Each row of a before or after table is a point. One or more steps were done to the points. Then noise was added and the rows were shuffled. The steps act on how far a point lies along the listed directions, d1 being the first. Name the steps. A step turns or swaps two directions, mirrors them in a line or flattens them onto one, adds a multiple of one to another, or multiplies one. Angles are multiples of 10 degrees, from the lower direction toward the higher: turns from -170 to 170, lines from 10 to 170 but not 90. Use the fewest steps. Two steps may share a direction if one is a turn and the other turns, adds or multiplies; they go together, in the order done. Otherwise the lowest direction goes first.

Directions:
(1): [ 52  26 -31]
(2): [ 24 -60 -10]
(3): [32  4 57]
Before (9 x 3):
[[ 20  30 -40]
 [ 48  27   0]
 [-13  31 -40]
 [  0   0  41]
 [ -9   2  15]
 [-31 -13 -24]
 [ 12  13  11]
 [-16   9  27]
 [-11 -13  22]]
After, 9 rows:
[[   1   28   86]
 [ -87  -16  -84]
 [ -40  -14 -105]
 [  18  -14   20]
 [ -74   13  -38]
 [  40   -9   25]
 [  14    1   48]
 [  64   -9   87]
 [  30  -25   39]]
Steps: turn d1 and d2 by -120 degrees; multiply d3 by 3

Directions:
(1): [-30  53  39  21]
(2): [-40  -5 -47  44]
Before (14 x 4):
[[-31 -12 -12  23]
 [-12 -50 -26  -1]
 [ 14 -28 -29  -6]
 [-12  20  16   0]
 [-15 -17 -16  12]
 [  2  -3  34 -20]
 [-28  11 -17   9]
 [ 48 -91 -59 -52]
 [-24  -3 -36  20]
 [ 33 -37 -68 -10]
 [ 60 -33  33 -53]
 [ 95 -49   9 -79]
 [ 25   9  62 -72]
 [ 38 -56  14 -35]]
After, 14 rows:
[[ 65 -11   1 -52]
 [-44  62  62 -11]
 [ -6 -16 -30  -3]
 [ 21   2  70 -28]
 [ 17 -42  14 -31]
 [ 44  57  98 -49]
 [ 11 -27 -34 -13]
 [ 33 -10   7 -21]
 [  5 -29  -5  -9]
 [-21   7 -12  13]
 [-28  13  31   8]
 [ 68 -15  62 -92]
 [ -6 -37 -17   2]
 [ 14  42  81 -16]]
Steps: turn d1 and d2 by 70 degrees

Directions:
(1): [-58 -18 -35 -50 -32 -12]
(2): [  3  23  28  24 -81 -14]
Before, 14 rows:
[[ 64  14  45  54  44  12]
 [ 36   0  18  15  82   2]
 [ 10 -27  12 -11  43  -8]
 [  4  50  55  80 -90  -6]
 [-42  -5 -25 -66 -18 -27]
 [ 29  17  -6   9  61  13]
 [ 16  15  -8  -8  14 -15]
 [-11 -19 -17 -33  -2  -3]
 [ 42  10 -12  44  64  37]
 [  6  -4  68  46 -91   4]
 [ 26   0  13  10  70  18]
 [-33   0 -11 -30 -65 -29]
 [-94 -14 -32 -47 -72  -5]
 [-14  -6 -41 -60  24 -21]]
After (14 x 6):
[[  37   30   56   45  -33  -17]
 [  33   42   26   38  -20   -1]
 [  13   -7  -15  -38   77   -3]
 [ -81  -50   -6  -49  -61    1]
 [  29   -9   38   16    8  -14]
 [  31   28   45   38  -23    1]
 [   6   24   42   30  -88  -18]
 [-106   -4  -35  -33  -79  -14]
 [ -26  -23  -41  -51   45   -7]
 [  29   34   15   61  -52   12]
 [ -45  -35  -46  -39   98   30]
 [  18   19   -4   -1   -2  -15]
 [  49   12   -4   -9   64  -11]
 [  24  -14   -5  -11   33    5]]
Steps: turn d1 and d2 by -90 degrees

Directions:
(1): [-18  -4  -1  76   2 -28 -65 -20]
(2): [ 48 -84   1   5 -38   9  -2 -21]
(3): [ 33 -26  22 -17  63 -19 -35  59]
(4): [ 53  46  40 -32 -13 -14 -36 -47]
Before, 13 rows:
[[ 18  41  10 -42 -13  -7   2 -45]
 [ -5  38   1  -9  -6 -10   3  -2]
 [  3  50  13 -19  -1   6 -16 -27]
 [-29 -32 -18  61 -12   0 -22 -21]
 [ 41  16  22 -41 -16   6 -10 -18]
 [-39 -29 -22  73  -8   6 -35  -9]
 [ -7   5   4 -35  22  17  24  19]
 [ 32  26  15  -4  13  -3 -21 -12]
 [ 11  17  17   1 -15  -8 -20 -14]
 [ 17  33  26  -6  20 -25 -43  -5]
 [-40   9 -17  43 -18   7  18 -18]
 [-11 -25 -18 -16  -4   8  14  12]
 [  9 -45 -14  27   4 -13  -7  26]]
After:
[[  73   70   52  -68  -24    3  -33  -71]
 [  55   36   44  -30  -31  -12  -39  -44]
 [ -63  -22  -40   25   15    2   13   38]
 [ -43 -120  -59   55  -20   42   35   29]
 [  29   36   17  -38  -21   -8    7  -19]
 [ -35  -65  -42   57   16   -9   11   57]
 [  75  107   60  -73  -23  -27  -49  -99]
 [ -33   15   -5  -11   35   11   14   29]
 [ 100   38   65  -68  -12  -21  -49  -51]
 [ -49  -50  -40   37  -24   29   63   10]
 [  73  101   67  -49  -16  -26  -76  -71]
 [  85   53   50  -41   -2   -8  -44  -49]
 [ -37  -93  -44   55  -20   21   27    7]]
Steps: swap d1 and d2; multiply d4 by 3
